Each row of a before or after table is a point. The points were changed in one or more steps. Then noise was added and the rows were shuffled. The steps act on columns, c1 being the first. What was done? A step turns or swaps two columns, mirrors them in a line or flattens them onto one, adds a multiple of one to another, or multiplies or shifts one. Angles are multiples of 10 degrees, from the lower column toward the higher: turns from -170 to 170, lines from 10 to 170 but not 90. Use the fewest steps. Two steps may share a column if one is a turn and the other turns, adds or multiplies; they go together, in the order done. Otherwise the lowest column goes first.
In the rows, zero is written as 128.

Before (14 x 3)
[[ 97 117  96]
 [128 110 170]
 [125 119 146]
 [118 107  76]
 [ 72 146 134]
 [127 169  91]
 [150 130 144]
 [ 84  88  79]
 [127 130  86]
 [117 172 158]
 [118 139 150]
 [150  98 111]
 [145 113  93]
 [ 73  73 135]]
After (14 x 3)
[[ 33 179 101]
 [ 86 100 177]
 [ 76  73 115]
 [110 165 134]
 [105 156 152]
 [ 44 182 163]
 [ 89 130  83]
 [107 117 110]
 [ 87 138 169]
 [ 56 152 153]
 [ 83 134 108]
 [ 78 166 171]
 [ 34 110 129]
 [ 75 109 109]]
Steps: shift c1 by -40; turn c2 and c3 by 160 degrees

Before (13 x 9)
[[152 142 148 146 109  91 131 124 150]
 [109  95  99  96 133 109 156 145  94]
 [140 156 145  94 102  96 123 164 163]
 [160 139  86 135 170 129  94 142 135]
 [ 92 108 124 108 164 132 144 173 149]
 [132 133 134  92 170 135 116 114  92]
 [136 127 138  93 124 140 108 171 136]
 [135 138  90 148 120 150 143 125 106]
 [126 161 122 107 116  95 115 173 114]
 [123 124 107 134 102 105 104 138 144]
 [122  96 136 113 146 119 119 148 101]
 [135 116 109 131 139 134 146 174 157]
 [140 105 134 121 163 147  82 138 101]]
After (13 x 9)
[[188 152 148 146 130  17 131 122 150]
 [138  93 134  91 153 149 117 106  92]
 [113  96 136 114 110 100 119 160 101]
 [145 112 108 131 123 146 146 202 157]
 [157 164 145  93 139  32 123 186 163]
 [115 148 107 134 112  59 104 143 145]
 [159  86 133 122 124 185  82 144 101]
 [ 81 107  99  96 102  71 156 155  94]
 [148 131 138  93 125 163 109 197 136]
 [208  97  85 135 158 130  94 150 135]
 [145 140  90 148 132 194 143 123 106]
 [ 38  86 124 108 128 141 145 200 149]
 [123 155 122 107 151  29 115 200 114]]
Steps: multiply c1 by 2.5; turn c2 and c5 by 60 degrees; multiply c6 by 3; multiply c8 by 1.6

Before (13 x 14)
[[123 145 112 148 156  91  85 150 118 100 127 136  73 119]
 [125 128 115 196 147 124 141 140  97 115 156 163 125 164]
 [150  57 178  98 123 148 186 158 167 101  92  80 128 152]
 [106 107 135 130  75 164 114 130 133  60 122 125 118 138]
 [ 52 134 127 156 122  79 103 129 121 113 144 148  95 138]
 [ 95 151 148 137 125 133 111 134 109 110 139  87  73 158]
 [150 139  93 142 110  95 159 119  96 127 169 140 164 146]
 [146  68 156 142 103 173 180 122 174 102 158  90 119 100]
 [141 107 150 148 105 148 195 109 142  99  83  99 124 117]
 [158  79 200 101 169 163 155  94 166 118  98  97 139 129]
 [179  77 181 131 136 109 133  93 158 138  99 108  84 169]
 [136 135 119 146  96 138 155 149  98 162 144 173 133 126]
 [111 141 100 187 120 113  92 144 126 146 135 121 140 142]]
After (13 x 14)
[[150  58 177 100 124  91 186 124 166 176  91 156  89 153]
 [111 141  99 191 119 126  91 106 125 116 135 143 100 144]
 [147  68 156 154 102 104 179 166 174 170 159 147  78 100]
 [181  76 182 126 135 166 133 136 157 130  98 151  43 168]
 [ 97 150 148 138 124 121 113 127 110 165 138 155  33 158]
 [150 139  93 152 110 157 158 109  96 123 168 115 123 145]
 [124 128 115 186 147 122 140 116  97 122 157  92  85 164]
 [159  79 199  79 169 130 154 177 166 152  98 150 100 131]
 [107 107 134 158  76 105 113 156 134 187 123  96  79 139]
 [136 135 117 161  97 106 153 120  99  78 143 106  92 127]
 [125 145 113 133 157 134  85  85 117 147 125 109  32 119]
 [139 109 150 161 104 130 195 155 142 168  84 138  82 118]
 [ 50 136 126 159 124 160 102  90 122 130 144 106  55 137]]
Steps: add -0.5 times c5 to c4; turn c6 and c8 by 130 degrees; turn c10 and c12 by 150 degrees; shift c13 by -40
